Rows are points. Examples show where two turns around zero, p and q, send a point. Where does a point land after both, in the order given? Backwards means that the second turn is done in reverse. Each puzzle has new turns, and all numbers are rounded.

Turn p:
[-22  51  47] => [13 24 67]
[ 46 -13  -9] => [ 23  14 -41]
[-28  38 -34] => [-51  23  16]
[-33 -47  18] => [  4 -59   8]
[ 37 -29 -23] => [ 10  -2 -51]
Turn q:
[ 0 27 55] => [-23  11 -56]
[30 43 20] => [  1 -31 -47]
[-24 -13 -34] => [-8 -2 43]
[ -6 -58 -41] => [31 22 60]
Where do these land?
q, then p: [56  4 -3] => [ 14   8 -54]
p, then q backwards: [ 7 42 30] => [ -9 -50 -12]
p, then q: [-23  -6  14] => [ 5 26 -7]
p, then q: [ 0 49 21] => [-20 -10 -48]
p, then q: [-58 -58  -6] => [14 70 41]
q, then p: [ 19 -31 -57] => [68  0 -3]

Turn p:
[ 21 -29 -39  16] => [-22 -38  31  15]
[-4 56 36  6] => [ 27  33 -14 -49]
[-74  26  32  43] => [91 27  3  3]
[ 41 -42  -2 -26] => [-60   2   5  22]
[ 16 -12 -28 -39] => [-37 -25 -25  10]
Turn q:
[-29 -47  12  24] => [-28 -28  -5  47]
[-19 -42 -28 -71] => [ 23 -75  40 -16]
[ 38  36  -8 -48] => [ 35   6   0 -62]
[-9 -7 39 50] => [-23  19 -39  42]
[26 -2 -7 44] => [-42  28  -8  -3]
[-6 62 -7  0] => [36 49 11 -8]
Where do these land?
q, then p: [  6 -43 -36 -33] => [-13  36  -8  53]
p, then q: [76 57 21 16] => [ 89 -41   4  -8]
p, then q: [-12  -3  53  -1] => [ 21  47   0 -17]
q, then p: [-40 -25   8  11] => [17  4 44 11]
q, then p: [-20 -50 -19  10] => [28 21 22 41]
p, then q: [ -9  64 -26  -2] => [ -1 -48  19 -47]

Turn p:
[-29 -29  -9   1  -1   2] => [  8  37  -5  -1 -12 -12]
[ -3 -31  36  11  53 -49] => [ 58   6  13 -45  38 -25]
[  4  15  -9 -56 -24  13] => [-55   7  30   1  -5  15]
[ -7 -51  -1  65 -52  12] => [ 51  18  -9  69 -38 -22]
[-23  31  -9  14  -7  13] => [ -6   2 -28   5 -10  32]
[ 56  61  38 -13 -26 -33] => [ -3 -74  48   4  18  46]
[ 39   4 -97   1  29  -2] => [-39 -41 -34 -40 -58 -50]
[-37   1  50 -23  29  44] => [-16  44 -15   6  67  16]
Turn q:
[-37 -36 -44 -30 -27  28] => [  0  30 -58  -2  38 -36]
[-17 -37 -19  71   9  17] => [ -7  39 -19 -64 -37   2]
[-34  58  33 -32  -7  12] => [67 -9 22 33 25  4]
[ 41  31 -24 -34  -7 -31] => [-20 -44 -13  53  -9   4]
[ 84 -34  13  36 -46 -25] => [-85  33  27  30 -47  15]
[-25  -5  -1 -19  20 -26] => [  4 -22 -11 -13  31  19]
[-12  22  42   9  58  27] => [ 40 -26  51 -39  -1 -11]
Where do these land?
q, then p: [  0  24  13 -33  -7  23] => [ 36 -28   1  -5  10 -14]
q, then p backwards: [-17  27   5  43   3 -57] => [-32  58   0  14 -29 -27]
p, then q backwards: [ 25  -5 -69   8 -11 -44] => [ 38  23 -24  47  45  26]
p, then q: [-10 -11 -21 -31  19  22] => [ 31 -15 -21   5  20  21]
q, then p: [ 55 -48  24 -28 -31   2] => [ 48  33 -29 -23  16  51]
p, then q: [ 8  9 55 39 -9 33] => [-15 -11   6 -51 -52 -14]
p, then q: [-17 -36  53 -47  39  21] => [ 39 -73  29 -21   4  20]
p, then q backwards: [-73  42 -55  36 -50  43] => [  9  17 -60  64 -71 -52]
p, then q backwards: [ 29  -2  -6  15  47 -42] => [-23   5 -11  -6  61  25]
